Each row is a point. To make a cloud, some directions were put in groups of two or more. Within a group, all points are equally far from the middle, so they leave a hole (a ring in 2 directions, a hollow ball in 3). The other directions are filled evenly. Then the cloud was stretched, turned, moved and blurred a little. Count the holes, and give their numbers of directions, smallest first.

Cloud (14 x 2):
[39 11]
[-5 -65]
[-37 -57]
[-32 48]
[34 34]
[11 -57]
[-18 -66]
[-25 54]
[-5 -65]
[17 55]
[-40 -54]
[14 -55]
[39 -5]
[22 -46]
Holes: 1 (2)

Cloud (28 x 4):
[-63 -3 20 -72]
[-8 -23 41 -55]
[31 17 -56 15]
[40 -5 38 -61]
[-10 -16 48 -32]
[9 50 29 -20]
[54 -16 35 -24]
[-105 4 -12 -28]
[4 37 -41 -67]
[-28 61 -90 -26]
[-20 -13 -2 -91]
[-23 2 -13 -39]
[-74 39 -16 -50]
[28 -24 -43 -24]
[-46 36 64 17]
[29 42 30 -22]
[33 19 -7 -34]
[6 -29 -17 -67]
[1 34 -33 -73]
[33 -54 -23 -45]
[30 -6 1 -2]
[-38 47 -74 -20]
[-40 57 -13 -58]
[30 -93 -6 17]
[-1 -14 -18 -65]
[-56 0 -51 15]
[13 -64 70 -16]
[-17 20 -70 -53]
Holes: 0

Cloud (47 x 6):
[91 -15 -16 15 4 41]
[-3 -28 41 53 45 6]
[-54 19 70 11 -1 18]
[-32 -64 -54 45 -47 -1]
[-4 -67 -37 -28 60 -16]
[-73 39 -9 19 51 21]
[-23 21 -56 -49 -44 63]
[-10 -28 21 80 15 17]
[-19 7 -16 -71 -34 50]
[59 -9 -24 35 1 -58]
[7 -68 1 20 -34 24]
[43 34 -22 -6 -25 -55]
[78 42 -59 11 13 -17]
[-25 63 -51 -13 -11 78]
[-51 -64 23 33 -10 3]
[15 14 43 64 -24 -26]
[40 62 2 52 2 -24]
[-47 -57 16 58 -17 -13]
[-56 42 -37 37 -38 -31]
[5 33 51 20 69 -9]
[-51 -16 45 29 -27 -45]
[48 9 25 -67 11 46]
[-32 -27 -25 -83 35 33]
[-20 4 -43 14 -25 -67]
[-35 -24 24 34 -40 49]
[19 9 32 -25 26 77]
[102 -5 -44 -23 24 5]
[-1 -36 -55 81 -27 -29]
[85 41 -60 12 -22 4]
[-44 52 66 -15 28 -20]
[-59 11 3 -74 9 -16]
[-21 27 34 62 -40 -24]
[-34 44 27 -66 37 50]
[-12 35 -107 17 -30 36]
[68 -1 -34 3 -34 67]
[33 2 -5 -43 92 23]
[24 13 -58 16 60 63]
[-19 78 -46 37 -11 1]
[-35 25 54 -1 68 16]
[13 -36 30 -22 80 -2]
[-27 22 0 93 5 -9]
[-55 47 -45 -27 41 -14]
[-34 62 20 6 38 56]
[-34 -4 -81 -13 8 -43]
[-67 -6 -10 -42 6 69]
[60 -17 31 -11 52 33]
[60 10 -34 25 37 -50]
Holes: 1 (6)
